Every row gives one point. Each copy is the shape, with its points in the same order, turned, moved and blurred by noise. Say if it was mirrored as well.

Shape:
[[ 51  -6]
 [-52 -50]
 [ 57  22]
 [ 13  48]
 [  9  16]]
Copy 1, 5 rows:
[[-52 -28]
 [  7  72]
 [-34 -56]
 [ 14 -52]
 [ -1 -20]]
Copy 1 is: only turned
Copy 2, 5 rows:
[[ 62  11]
 [-36  64]
 [ 67 -17]
 [ 22 -39]
 [ 20  -7]]
Copy 2 is: mirrored
Copy 3, 5 rows:
[[ 18  42]
 [ -9 -67]
 [ -2  69]
 [-47  48]
 [-30  21]]
Copy 3 is: only turned
Copy 4:
[[ 31  50]
 [ 31 -69]
 [  9  61]
 [-34  36]
 [ -5  20]]
Copy 4 is: only turned

Shape (9 x 3):
[[  8 -27  10]
 [-10 -27  -8]
 [-50 -15  -6]
 [  5 -17  37]
 [ 16  64 -90]
 [ 10 -28  25]
 [-64   9  42]
 [ 18 -32  22]
 [ -7 -10  24]]
Copy 1, 9 rows:
[[   2   18   14]
 [  13   27  -11]
 [  42    8  -26]
 [   5   -8   26]
 [ -64   26 -103]
 [   0    9   27]
 [  54  -43  -15]
 [  -4   16   31]
 [   9   -8    9]]
Copy 1 is: only turned
Copy 2:
[[-17 -12  -2]
 [  4  -3 -16]
 [ 45  -5  -2]
 [-17 -20  27]
 [  4 121 -24]
 [-22 -20  10]
 [ 50 -14  52]
 [-31 -19   5]
 [ -2  -9  22]]
Copy 2 is: mirrored
Copy 3 (9 x 3):
[[ -2  39  20]
 [-19  20  30]
 [-14 -16  48]
 [ 24  35  22]
 [-67 -38 -70]
 [ 12  45  26]
 [ 43 -29  48]
 [  8  50  21]
 [ 17  19  23]]
Copy 3 is: mirrored
Copy 4, 9 rows:
[[ 38 -22  33]
 [ 25  -2  29]
 [-15  13  45]
 [ 27 -48  46]
 [-19  13 -82]
 [ 32 -39  39]
 [-40 -29  69]
 [ 49 -38  36]
 [  6 -32  37]]
Copy 4 is: mirrored

Shape:
[[ -1 -24  42  47  -5 -85]
 [ 17  14 -70  -9  55   8]
 [-90 -36  18  15  50 -43]
 [ -8  20  66  23  18  -3]
 [-37   1 -62  65  -8  24]
 [-14  -9  40  21  70 -12]
 [ 11  58   8 -86 -33 -17]
 [ 11 -32   7  40 -15 -48]
 [ 16 -10   2 -25 -60   1]]
Copy 1:
[[ -10  -85  -78   40   -1    8]
 [ -43  -14   60  -16  -15  -24]
 [  47 -109  -25  -26  -19  -42]
 [  25  -30  -38   61  -49  -36]
 [   4  -55   57   28   56  -40]
 [  21  -66   -3   23  -65  -20]
 [ -13   75  -56   -9  -13  -50]
 [  -4  -55  -34   36   17   23]
 [  21   32  -34   20   31    7]]
Copy 1 is: mirrored
Copy 2 (9 x 6):
[[-38  82  46  67  38  18]
 [ 25 -12 -45  30 -44  68]
 [-67 -20  13  35  64  52]
 [ 15  -2  34  41  36 -23]
 [ 20   5  48 -23 -12  83]
 [-12 -26  14  74  23  11]
 [ 22  48 -72 -24  10 -44]
 [-29  64  35  38  -7  28]
 [-14  59   0 -33 -32 -21]]
Copy 2 is: only turned

Shape (14 x 8):
[[   6   32  -21   17   12 -117   -6  -44]
 [  51   16  -20  -12   32  -50   26  -28]
 [ -38    3   32   54  -37   33   -3   27]
 [  70   28   -6   -6   10  -43  -14  -39]
 [ -47  -60   19   40  -21   38  -37   19]
 [ -73  -35   24   12   29   29   11   11]
 [  72   42   45  -11   42  -64   27  -47]
 [ -86   -4  -17   18    8   16  -19   47]
 [  -5  -13   10  -24  -32    0   14   64]
 [  39  -63  -36   21  -16  -27   56    7]
 [ -35  -35  -10  -23  -19   38  -24    0]
 [  75   31   -5   25   76  -69  -20    1]
 [  48   35   26    4   47 -110   15  -39]
 [ -65   22  -27   42   -1   45   14    6]]
Copy 1, 14 rows:
[[-113   35    6  -25    5    6   26  -12]
 [ -50  -10  -12  -11  -16   32   67  -19]
 [  39   -7    3    4   -5  -14  -73   -5]
 [ -65  -21  -48  -15    2   27   40  -43]
 [  33   19  -20   72   -6    9  -79    3]
 [  28    6   39   50  -34   47  -50   20]
 [ -71  -43  -29  -55    5   61   53    9]
 [  10   30   37   43  -68   -1  -68  -10]
 [   5  -48    2   37  -47  -37  -14    9]
 [  12   10  -11   46   17  -22   69   14]
 [   7  -20    8   81  -25   19  -38  -34]
 [ -62   23  -72  -44  -50   43   52   -6]
 [-103   -4  -21  -54   -2   45   52   24]
 [  43   27   51    9  -28   13  -46  -49]]
Copy 1 is: only turned
Copy 2, 14 rows:
[[  23 -112  -15  -77   -2   -3   17   58]
 [   9  -64  -30  -12   15   30   42   40]
 [ -26   25   68  -47   35   10  -41   -4]
 [  28  -62  -29  -22   -8   13   54    3]
 [   5   44   24  -52   43   27  -80  -17]
 [   2   -4   23   -4   75   23  -82   36]
 [   1 -107  -32    4   47   -6   72    7]
 [  -1   26   39  -28   17    1  -89   57]
 [ -69   12  -13  -18    0   23  -37   16]
 [ -22  -23  -19  -53   19  111    8   18]
 [  15   11   -5   -3    7   34  -77  -10]
 [  35  -36  -49  -35   28  -15   82   64]
 [   0 -114  -34  -45   38  -18   61   48]
 [  17    9   79   -6   15   32  -60   36]]
Copy 2 is: only turned

Shape:
[[ 63 -27 -87  36  -3 -38 -46  11  27]
 [ 16  53  17   9   7  23 -36 -51  29]
 [ 13  40 -38  19  37 -63  15 -41  21]
 [ 74 -31 -24 -10 -24  52  60 -41  39]
 [ 46 -48  85  64 106  51  -8 -12  65]
 [ 37 -34  37  -9   3 -20   6 -16 -41]
 [ 42 -11   3  25  22  17  -4 -23 -64]
 [ 31  -1  -9  -8  -7   0   4  12  77]
 [-49 -42  30  27  57 -11  13 -51 -27]
 [-36  25  38  43 -13   0  27  11  13]
 [ 29  47 -27 -56  -6  71  -2  12 -62]
 [-90 -22 -42 -37   4  57 -14   0  -2]
 [-86   4 -29 -19  33 -29   7 -29 -83]]
Copy 1 (13 x 9):
[[  -2   14   56  -37  -66   90   32   -3   65]
 [ -25  -35   -4   18  -30  -15   27   56   -7]
 [ -28   33   30  -31   29   11   13   50   52]
 [ -20  -29   31  -33  -41  -60   12  -52   60]
 [ -79 -120   -1   13   47   39   34  -58   -6]
 [  12   14  -30   40   29    6   37  -40   33]
 [   9  -19  -47    3    4   21   41   -8   53]
 [ -20  -22   65   -4  -27   -1  -12  -11    1]
 [  -4  -10  -30  -27   85   28   57  -14  -19]
 [ -30   11  -31   -2    1    1  -18   -2  -53]
 [  91  -39  -47    1  -50  -23  -31   24   29]
 [  81  -24   11  -70   10   13    2    7  -64]
 [  83   51  -37  -46   58   27   16   34  -13]]
Copy 1 is: only turned
Copy 2 (13 x 9):
[[  20   46   70  -96   17  -24    7   49   15]
 [  -7   23   33   16  -10   28  -97   42   19]
 [  26  -23   80   -6   -8  -54  -50   20   27]
 [  -8  -16  -36  -23   70  -15  -37   98   58]
 [  67   12   -7   37  103   70  -58   11  -62]
 [  11  -23   38   28    4   37   20   82    6]
 [ -16  -17   39    7    5    5   -3   91  -43]
 [   2   16    6  -32   37   21  -32    8   59]
 [  67  -27    1   53  -29    6  -11   37  -40]
 [   0  -58    3  -13  -26   47  -47   -3    2]
 [-116   13    4   22  -16   -9  -16   72   -4]
 [ -19   37  -66    8  -77  -14   -1   11  -10]
 [   1  -31   26   51 -106  -47   19   26  -25]]
Copy 2 is: only turned
Copy 3 (13 x 9):
[[  51  -11   45   21  -92  -39   12   32  -15]
 [  27   -1  -36  -22    0   29  -33   19  -71]
 [  63   52   40   41   -4   21   -3   -6  -42]
 [ 103  -46  -57  -18   29  -28   40   47    4]
 [  10  -91 -111   28  -21   -6   31  -88  -78]
 [   0  -52    6    9    4   57   16    7    2]
 [   5  -68   35   19   33    7    5    9  -35]
 [  47   21  -37  -15  -42  -17   13    4    5]
 [  -2  -25  -19   82   42   34  -37  -25  -10]
 [ -26   45  -40   13   38  -13   12  -23   -4]
 [  38  -50   43  -79   35  -11  -55   10   16]
 [  11   -2  -28   14    7  -44 -107   -4   53]
 [  12   14   59   49   68   34  -91   -6   42]]
Copy 3 is: mirrored

Shape, 16 rows:
[[ 51  30  -4 -52 -25 -18  35 -82 -36  26  38]
 [-53 -11  13  23  32 -21 -17 -16 -21  -5 -13]
 [  0   2  12  50  26 -24 -18  10 -21  -9 -50]
 [ -6  25  -5  19 -15 -57 -44   7  -5  17 -56]
 [ -4   1  20  22  13  29 -21  -6 -12  35 -48]
 [-24  22  61   4   4   2   9   4   1 -12 -30]
 [-13  18  31  67 -17  12   0 -45   0 -13 -27]
 [  7 -46  13  -1 -37 -23 -18  -1 -22  -9 -28]
 [ 16 -28  18  11 -26 -27 -66  25 -22   8 -17]
 [-18  -5 -19   2 -49 -17 -17  34 -12  30 -18]
 [ 77   0 -28 -46 -12 -36  53 -37 -20  39  -8]
 [  5  36   3  25  11  26  -7   1 -28 -31   0]
 [-19  -2   8  17   9  31  -8 -51 -16   2  -2]
 [-17  -2  19  57  15  16   2  -5  39  -7  17]
 [ 28 -34   6  -6 -64 -48  16   7 -89  62  27]
 [ 74 -11  19 -49 -41 -48  12 -37 -58  83  62]]
Copy 1:
[[   8   -5   -2  -14    1 -110  -34  -27  -41   62   23]
 [  -8   30  -27  -36    3   18   -1    9  -24  -37   39]
 [  -2   49  -12   -5   -5   38   27   29   -5   11   45]
 [ -12   67  -48   -4  -31   13   49  -15  -10   18   23]
 [ -11    9  -33  -18   23    6   43   40  -27    7    0]
 [ -11  -23  -13   10    3    8   35    6   -7  -25   35]
 [  15   17  -38   40   31   -9   10   40    2  -20   28]
 [  31    2  -55  -17  -16   30    3  -14  -14   37   22]
 [  -4   18  -56  -21    8   45   26  -30    6   51   20]
 [ -28   20  -65    2  -24   19    4  -24  -36   31  -13]
 [  15    3    9  -22  -51  -74  -17    1  -37   92    8]
 [  -4   21   20   22   36   12   -4   -3  -12    2    6]
 [  10   11  -23  -24   41  -22   -5   22  -25  -18    5]
 [ -32    6  -22    4   12   10  -22   40   32  -29    6]
 [ -24  -10  -67  -12   -9   -4  -42  -26  -74  105   56]
 [ -36  -24  -39  -41   -7  -80  -35  -34  -38  121   53]]
Copy 1 is: mirrored
Copy 2, 16 rows:
[[-67 -65  43  52 -41 -11 -11  25  25  32 -15]
 [ -7   1 -18   9  -5  13 -35 -38  29 -59  37]
 [ 29   0 -40  23  -8  19 -29 -44  -9 -50 -11]
 [ 19 -25   4 -14   3  21  14 -52   6 -51 -36]
 [  0  11  -6  54  20 -12   3 -16  -9 -60 -12]
 [ -8  23  -9  53 -34  36  17 -29   0 -42  18]
 [ 28  38  19  66  -1  24 -31 -32  14  -7   2]
 [-14 -17  22   6  -7   5 -11 -43 -57 -22  10]
 [ 13   3   7 -17 -16 -33  10 -51 -46 -35 -12]
 [ 14 -16  38 -15  -9   1  24   2 -32 -52  -3]
 [-60 -78   9  36 -30  13 -19  34 -26   8 -56]
 [ 26   2 -30  33 -13 -10   3   4  14   4  10]
 [-15  14   0  48  16 -13 -29 -12  22 -21  26]
 [ -7  78  -8  15 -22   9 -42   7   4 -34  10]
 [  2 -78  75  23 -64 -47 -27  -7 -47 -42 -11]
 [-73 -73  69  31 -89 -71 -16  17 -18  -8 -44]]
Copy 2 is: mirrored

Shape (18 x 12):
[[ 23  53  24 -37  -4  49 -45 -40  19  -4 -69  -7]
 [ -9 -32  36  28  30  49 -66  67  72  16  57  26]
 [-27 -59  16  -8  43  24 -46 -43  -1  30 -16  56]
 [ 20  -8  56  36 -71 -33  16 -47  40  29 -51 -65]
 [ 13  57  21  14  -1  55  58 -31  36 -45 -24 -28]
 [ -7 -63  -3 -83 -56  16  35 -36 -37 -36  36 -28]
 [  5  59  -2  21   7  27 -34  20  47  43  60 -43]
 [ 29 -44  13 -22  21  71 -11 -18 -44  25  14 -23]
 [ 35 -11   2 -21  29 -38 -39 -31 -30  30   9  -9]
 [  4   2  -6 -36 -35 -33  -7  60  34 -74  52 -22]
 [-52  55 -32  -8   6  19  -6  43 -17  17  49   1]
 [ 54  50  46  42 -75  -3  47  12 -16  13  25 -34]
 [-11 -59 -16 -14  17 -12   0  -2  28  44 -56  -3]
 [-20 -51 -23 -51 -16 -39  -7  41  20 -29 -63 -66]
 [-34 -37  13 -12  54  26 -27  29  37  23  21  18]
 [-41  50 -29  35 -33 -21 -53   9 -22  38  48  52]
 [ 61 -63 -31 -17 -54 -51  37  16  29  37  34  23]
 [  3 -59 -69  17  54  71 -64  -4  44 -74 -21  -3]]
Copy 1, 18 rows:
[[   8   -7  -84  -21  -10  -47   14  -33   55   75  -48  -10]
 [  -8  -84   48   37   67   -5   42   22  -13   54  -24  -66]
 [  -1  -48   -8   67  -39  -42   51   -7   27   -3  -76  -26]
 [ 120    9   -3  -40  -29   35   17  -55   38   39  -15   18]
 [   2  -36  -76  -26   28   33  -19  -80    5   49  -44   42]
 [  17   74  -23   54   22   -6  -43  -71    3  -62  -58  -23]
 [ -29  -21   18  -15   63   41   27   27   42   54  -10   13]
 [ -17   -5  -23   -3   28  -19   63  -42   22  -43  -78  -36]
 [  13   18  -16   -2  -25  -33   30   41   17  -25  -34   13]
 [  10   19    0   17   52   11  -85    8  -39   14   11  -27]
 [ -74    2  -25   39   24   53    5    7   18   16   21  -15]
 [  44    9  -26  -48   45   33   25  -60   12   -7   62   30]
 [  14    4   22   13  -73    1   31  -27  -13   32  -70  -27]
 [  34   48   -8  -10  -57   32  -54   -9  -36   32  -55  -75]
 [ -21  -43   10   50   11    7   35   15  -21   35  -61  -39]
 [ -40  -23   13   52  -14   14   13   28   65    7   67    0]
 [  21   27   89    4  -19  -30   -1  -48  -37  -19   13   16]
 [ -44  -99   -5  -17  -13  -23  -63   -5   20   15 -110  -67]]
Copy 1 is: only turned
Copy 2:
[[  31  -57  -15  -50   14  -19   44   -1    6  -32  -12  -24]
 [  26   76   69   61   73  -39  -12    9   24  -51   -6  -13]
 [  32   65  -15  -42   58   32  -35   -8   14  -28  -27   15]
 [  45   -2  -28   12  -40  -13   74   49  -22   20  -66   77]
 [ -46  -22   -3   -9   -3   17   89   35   -5    0   12  -26]
 [ -45   64  -79  -33  -15  -60   31  -39   36   62    0   29]
 [  16   25   -8   72   15  -59   13   65  -24  -34   12  -38]
 [ -23   39  -49   -9   46  -33   19  -55  -43  -35   -3   23]
 [  57   50  -52  -11  -31   -5  -15  -21  -39  -17    0    3]
 [   7   59   27   30  -62  -70   25   16   54   30   52    0]
 [ -41   17  -18   31   -9  -38  -58   54    0  -24   39  -23]
 [ -27  -20    5   71  -49  -30   39   15  -67   39  -22   28]
 [  16   61  -30  -24  -23    2    7   21   26  -70  -50   46]
 [  14   42  -29  -36  -69  -52   37   19   60  -48   26   80]
 [   4   73    1   20   42    1  -20   12   45  -57    3    5]
 [   5   28   12    5  -19  -30 -101   66  -34   20   -4  -22]
 [  -3  109  -16   18  -82  -40   11  -10    5    7  -81    1]
 [   5  101   46  -97   49  -36   50   25   14  -64   38  -10]]
Copy 2 is: only turned
Copy 3:
[[  5  39  34   1 -24  43  68  24  47  -1  53  27]
 [ 59  30 -17  43  20 -30  31  -9 -26  83 -64 -29]
 [ 36   4 -72  32 -54  28  13  54  20  24   8 -18]
 [-37 -50  84  42   9   4 -29  41  39 -19  35 -16]
 [-45  15  56 -76  35   4  29  52  13  15  19  -1]
 [-28 -47 -43 -42  37  63 -24 -14 107  43  37 -43]
 [ 44  -2  37 -11  27 -10  -1 -34 -38  49  23  23]
 [ 62  21 -55 -22  31   0  -5  19  71  11  50 -18]
 [ 20 -45 -49  21  -8 -18   9 -32  28 -28  46  16]
 [-59 -24 -24 -10  58  11  26 -73  20  53 -45 -24]
 [  7  31 -31 -35  19  30 -33 -45 -34  50  -2  56]
 [  4 -19  66 -33  85  16 -49  -9   9 -47 -17  15]
 [-13   7 -22  17 -56 -19 -20  16  65  29  15  -9]
 [-97  18 -11  50   3 -16  -2 -33  93  34  24   9]
 [ 25  16 -51  21 -26 -22   9  10  10  71 -25  -3]
 [ 18   5 -28  14  -7  75 -46 -41 -56   5 -21  14]
 [  7 -71  -4 -22 -37 -18 -45 -70  59 -13 -32 -63]
 [-27 100 -44  15 -17 -28  71  -7   4  46  42 -94]]
Copy 3 is: mirrored
Copy 4 (18 x 12):
[[ -20    9  -30  -39   48   18  -57    5  -11   11  -68  -27]
 [ -32   -4   98   39  -16  -47   59   15   31  -24  -52  -55]
 [ -51   21   29   46   -5  -36    7   22   -1   57  -59   41]
 [  41   -3   30  -84   36   67   41    9  -53   36    9   -2]
 [  19  -21  -40   22   69   30   -8    5  -10  -11   31  -46]
 [ -19  -34  -14  -33   71  -13    5   43   65   11   26  107]
 [  41  -46   18  -23   -5  -40   28  -47   26  -22  -33  -43]
 [  -1  -45   19   32   45  -15  -21    7   17  -11  -59   62]
 [  -5  -46    7  -32  -42    0  -29   -9    2   41  -43   47]
 [  -3  -34   35  -42  -33   -2   14   55   83  -36   40   -9]
 [  43   -4  -39    5  -31  -70   21   14   33  -41   -6   14]
 [  58  -83   -1  -74   26    0   33   37  -62  -42   28   12]
 [ -22   36   25    9  -16   45   33  -17   -4   12  -25   49]
 [  16   62   37  -39  -24   81  -12   29   67  -10   19   54]
 [ -25    1   23   48  -27  -19   47    9   35    2  -44   13]
 [  26   18   -3  -45  -36 -121   27    3  -17   -1    0    7]
 [ -52  -37   36  -61  -25   12   58  -17  -10  -25   60   76]
 [ -49   48   80   65   26  -19  -75  -25   65    3   15  -11]]
Copy 4 is: only turned
